Each point is reached from the start by the listed moves, each made once or not at all, plus a little noise. Say if it took an odd or an even number of moves. Then give how often each move was made.
In the rows, 128 means zero.

Moves:
(1): [150 107 132 128 178]
(2): [168 133 173 149 179]
Start: [133 132 104 130 122]
Points:
[195 115 151 150 223] -> even (1, 1)
[174 136 150 151 172] -> odd (0, 1)

Moves:
(1): [134 100 176 117  90 151 131 157 127]
(2): [145 102 100 130 101 119 137 138 140]
(3): [147 145 176 145 131 122 109  88 121]
(4): [131 118 134 115 150 138 120 116 125]
(5): [143  95 171 150 113 123 139 155 100]
(6): [107 157 159  97 141 148 141 112  84]
Start: [132 128 115 119 126 123 124 130 150]
Points:
[154  66 206 131  71 141 138 187 121] -> even (1, 0, 0, 0, 1, 0)
[139 134 249  83 126 167 114  90  94] -> even (1, 0, 1, 1, 0, 1)
[159  63 140  98  82 147 128 158 157] -> odd (1, 1, 0, 1, 0, 0)

Moves:
(1): [131 124 124 124 128 107 137 136 130 144 140]
(2): [119 132 126 136 111 119 128 120 115 117 142]
(3): [127 124 122 114 176 153 134 121 116 133 132]
(4): [138 147 123 138 144 140 114 132 142 145 145]
(5): [111 156 144 115 158 183 115 118  95 140 131]
(6): [113 136 124 139 128 142 124 136 137 113 114]
(7): [146 162 133 133  97 132 122 143 102 121 142]
(8): [110 122 136 112 148 134 113 128 118 117 134]
(9): [135 119 125 120 166 102 133 124 124 149 126]
(10): [120 137 133 107 130 125 134 113 121 127 142]
(11): [133 127 145 148 117 108 140 147 133 107 127]
Start: [130 138 120 130 139 146 116 118 122 118 120]
Points:
[102 199 165 105 188 176 100 129  57  96 141] -> odd (0, 0, 0, 0, 1, 1, 1, 1, 1, 1, 1)
[ 92 208 144  81 210 249  91 113  42 101 146] -> even (0, 0, 1, 0, 1, 1, 1, 1, 0, 1, 0)
[ 95 208 147  93 161 202  92 126  53 112 156] -> even (1, 0, 0, 0, 1, 1, 1, 1, 0, 1, 0)
[ 95 154 140  95 189 186  97 116  83 138 142] -> odd (1, 0, 0, 0, 1, 0, 0, 1, 0, 0, 0)
[115 231 142 133 175 207 111 129  56 114 184] -> odd (1, 1, 1, 1, 1, 1, 1, 0, 0, 1, 1)
[151 166 139 113 187 128 136 125  77 113 147] -> odd (0, 0, 1, 0, 0, 0, 1, 0, 1, 1, 1)
[126 148 142 109 244 159 136 121  78 149 137] -> odd (1, 0, 1, 0, 1, 0, 0, 0, 1, 0, 1)

Moves:
(1): [120 115 105 126 141 127 129 139 125 141 115 128 132 126 126 131 134 138
 122 125]
(2): [112 142 111 133 145 124 111 128 139 131 146 136 139 121 116 119 104 111
 130 125]
(3): [115 145 115 123 112 123 107 136 114 120 129 122 128 109 139 106 117 135
 141 121]
(4): [130 140 143 126 131 127 123 147 108 139 128 138 152 117 139 123 121 118
 118 140]
(5): [140 128 125 116 153 129 139 124 159 126 115 122 150 111 147 135 109 129
 111 143]
(6): [123 145 150 153 121 127 139 146 137 127 130 138 126 133 133 157 123 130
 113 116]
(7): [135 152 110 103 132 126 120 149 135 127  73 117 112 119 121  92 150 133
 133 128]
(8): [112 101 163 117 131 126 121 123 104 133 134 123 158 134 145 111 137 150
 121 103]
(9): [146 140 124 133 130 125 154 142 127 116 127 104 133 119 108 136 127 137
 119 129]
(10): [116 143 131 144 130 115 113 111 135 139 148 135 137 136 120 130 134 109
 124 115]
(11): [111 113 120 109 144 127 119 142 129 115 156  95 120 111 141 107 139 108
 117 153]
(12): [127 132 130 134 119 155 139 120 129 115 128 128 130 151 108 118 133 131
 113 103]
(13): [129 130 142 125 129 134 149 136 123 140 146 126 131 137 117 107 139 129
 114 150]
(14): [115 129 119 135 127 114 135 129 147 134 124 109 121 122 123 135 116 111
 119 121]
(15): [116 125 110 111 144 118 131 139 133 135  95 120 119 146 136 152 160 123
 133 119]
(16): [135 151 128 143 145 118 137 144 106 135 136 107 114 119 137 158 141 106
 132 143]
(17): [132 138 130 123 147 122 116 111 120 118 105 149 140 134 146 119 138 117
 136 139]
(18): [140 119 121 125 137 149 116 123 133 119 108 136 121 147 137 135 122 137
 128 157]
Start: [133 114 135 153 153 117 123 129 132 127 133 125 128 141 115 130 125 118
 128 112]
Points:
[132 118 132 163 185 116 146 155 168 137 109 129 152 127 137 170 108 131
  90 111] -> odd (1, 0, 0, 0, 1, 1, 0, 0, 0, 0, 0, 0, 0, 0, 0, 0, 0, 0)
[ 94 170 133 141 249 110 118 191 125  97 102  59 184 123 179 149 119  71
  69 133] -> even (0, 1, 1, 1, 1, 1, 0, 1, 1, 0, 1, 1, 0, 1, 1, 1, 1, 1)
[111 118 144 150 220 134 153 148 121 152 157  99 184 145 114 114 125 117
  75 108] -> odd (1, 1, 0, 0, 1, 0, 0, 1, 0, 0, 0, 1, 1, 0, 0, 1, 0, 0)
[ 89 154  63 161 188 120 129 153 158 138 119  88 137 177  65 119 132 101
  91  97] -> even (1, 1, 1, 0, 0, 0, 0, 0, 1, 1, 0, 1, 1, 1, 1, 0, 0, 1)
[123 136 168 130 239 103 152 193 103 138 197  51 199  86 141 102 118  84
  67 175] -> even (0, 1, 0, 1, 1, 0, 0, 1, 1, 0, 1, 0, 1, 0, 0, 1, 0, 0)

Moves:
(1): [128 149 128 126 105 123 113 122 132 145 116 109 123 127 123 106 134 139
 145 138 139 138 138 105 143 130]
(2): [115 133 124 127 125 117 125 130 119 132 127 138 125 126 108 127 128 118
 123 133 124 125 140 124 147 119]
(3): [122 129 139 115 128 122 138 117 138 132 117 133 136 127 143 116 126 117
 137 125 136 119 125 112 124 130]
(4): [138 140 125 129 117 106 132 132 116 142 121 127 128 132 130 123 129 132
 132 139 120 137 137 130 118 121]
(5): [128 126 142 129 131 123 137 120 127 119 138 125 116 136 128 134 134 117
 132 134 139 118 116 131 131 125]
(6): [131 123 142 119 123 126 131 133 142 106 122 127 132 139 150 105 139 109
 141 151 131  96 132 142 123 119]
(7): [138 120 121 118 108 118 111 132 134 140 125 122 121 127 127 119 121 130
 124 131 125 134 133 130 139 113]
(8): [131 121 133 138 118 132 135 123 138 131 134 124 132 139 123 130 123 127
 139 140 124 131 123 134 126 119]
(9): [111 132 126 144 122 127 133 122 122 132 149 119 131 120 109 112 108 135
 121 148 125 124 132 128 129 129]
(10): [131 133 123 123 117 129 126 110 121 126 129 130 136 112 113 126 138 120
 127 130 139 125 139 127 136 141]
(11): [116 126 132 117 120 125 124 139 109 134 141 113 131 137 140 137 117 133
 148 112 130 126 128 137 144 124]
(12): [128 136 120 125 113 141 136 126 127 112 108 126 134 134 112 138 125 125
 137 140 146 118 126 123 121 133]
(13): [123 145 145 127 137 138 143 141 137 125 129 129 132 121 121 118 117 121
 117 111 128 134 119 136 115 134]
(14): [153 123 142 126 111 129 131 117  91 151 137 133 130 130 101 122 123 118
 130 128 112 103 145 126 124 123]
(15): [122 120 134 135 121 135 134 122 123 131 124 131 127 114 143 132 142 122
 123 121 120 122 132 120 122 117]
(16): [143 146 118 136 143 113 112 115 111 127 134 136 137 125 126 129 122 133
 116 126 134 127 117 138 144 116]
(17): [134 121 126 130 127 133 147  97 103 139 141 120 124 132 118 122 129 114
 120 119 107 130 143 139 143 127]
(18): [125 130 133 118 127 130 122 122 126 117 115 133 142 127 122 124 141 133
 117 126 136 142 127 128 131 130]
(19): [132 127 138 132 116 138 137 129 131 145 127 129 128 134 133 123 119 130
 132 119 147 138 140 128 129 125]
(20): [137 125 140 134 122 134 126 117 118 117 117 116 135 120 126 110 117 132
 149 114 132 137 146 129 120 146]
(21): [139 128 123 105 146 130 115 116 137 141 115 113 121 126 132 134 132 122
 143 152 140 142 143 129 139 116]
(22): [128 128 111 128 115 123  98 135 113 151 108 123 133 138 115 120 115 110
 145 142 148 125 142 119 127 137]
(23): [123 120 103 134 134 130 125 135 134 143 136 118 126 141 140 116 124 130
 160 133 147 136 117 109 127 108]
(24): [137 127 131 131 125 133 126 146 117 114 150 131 123 127 138 131 123 127
 138 138 124 130 122 118 127 136]
Start: [118 140  99 130 106 146 105 124 126 150 113 145 127 119 141 133 143 138
 129 110 125 149 106 108 110 123]
Points:
[136 188 146 102  64  99  96 101 133 152  74 137 142 113 173  58 167 113
 134 134 152 136 103 100 119  78] -> even (1, 0, 1, 1, 1, 1, 1, 0, 0, 0, 0, 0, 1, 0, 1, 1, 0, 1, 0, 0, 0, 0, 0, 0)
[140 162 156 123  56 153 149 119  80 163 125 138 118 123 110  94 127  79
 161 188 145 101 156 107  98  84] -> even (0, 1, 0, 1, 1, 1, 0, 0, 1, 0, 0, 1, 1, 1, 1, 0, 0, 0, 1, 0, 1, 0, 0, 1)
[ 77 177 142 119  38 159 100  98  89 156  68  93 160 114 112  72 112 112
 191 113 197 146 130  67 108 150] -> odd (1, 0, 1, 0, 1, 0, 0, 0, 1, 0, 1, 1, 1, 0, 1, 0, 0, 1, 0, 1, 0, 1, 0, 0)
[146 172  76  84  63 113  65  90 141 178  40 111 148 130 180  65 168 123
 195 186 190 151 124  66 133  48] -> odd (1, 0, 1, 1, 0, 1, 1, 0, 0, 0, 0, 1, 0, 0, 1, 1, 0, 1, 0, 0, 1, 0, 1, 0)
[109 132  83 145  44 153  64 121  97 208  93  83 139 140 153  89 119 136
 243 113 169 166 136  66 123 109] -> odd (1, 0, 0, 0, 0, 0, 0, 1, 0, 0, 1, 0, 0, 0, 1, 0, 0, 0, 0, 1, 0, 1, 1, 0)
[144 117 146  88  76 170 128  77  49 203 128 130 137 120 158 121 144 102
 164  97 126 150 159  94 141  99] -> odd (0, 0, 1, 0, 0, 0, 0, 0, 0, 0, 1, 0, 0, 1, 1, 0, 1, 1, 1, 0, 1, 0, 0, 1)
[175 142 140 102  38 149 116 122 101 166  95 116 132 158 111  65 119  91
 222 181 179 151 152 106 105  69] -> odd (0, 1, 0, 1, 1, 1, 1, 1, 0, 0, 0, 1, 1, 1, 0, 0, 0, 1, 1, 1, 1, 0, 1, 1)
[168 143  78 106  83 156  90  36  89 169  92 105 140 123 109  98 137 115
 176 127 211 188 143 112 161  93] -> odd (0, 0, 0, 0, 1, 0, 1, 0, 0, 1, 0, 1, 0, 0, 0, 1, 1, 1, 1, 1, 1, 0, 1, 0)
[143 179 140 117  98 116 116  55   7 191 140 112 144 115  66  90 104 109
 141 117 116 158 163 147 159  96] -> even (0, 1, 0, 1, 1, 0, 0, 0, 1, 0, 1, 0, 1, 1, 0, 1, 1, 1, 0, 1, 1, 0, 0, 0)
[ 81 157 126 111  35 128 106 129 116 164 152 105 123 109 158  47 131  93
 199 151 169 112 115  64 152  84] -> odd (1, 1, 1, 0, 1, 1, 1, 0, 1, 1, 1, 0, 1, 0, 1, 0, 0, 0, 0, 0, 0, 0, 1, 1)
[155 183 163 100  27 149 124  62  73 164  71 122 150  98  82  82 156  89
 196 160 165 151 164  61 113 123] -> odd (1, 1, 1, 1, 1, 0, 0, 1, 0, 1, 0, 1, 1, 1, 1, 0, 0, 1, 0, 1, 1, 0, 0, 1)
[178 125 138  97  45 155 108  67  93 215 109 111 122 144  94  78 126  48
 170 160 156 116 173 143 133  94] -> odd (0, 0, 0, 0, 1, 1, 1, 1, 0, 1, 0, 0, 1, 1, 0, 0, 1, 0, 1, 0, 1, 1, 0, 0)
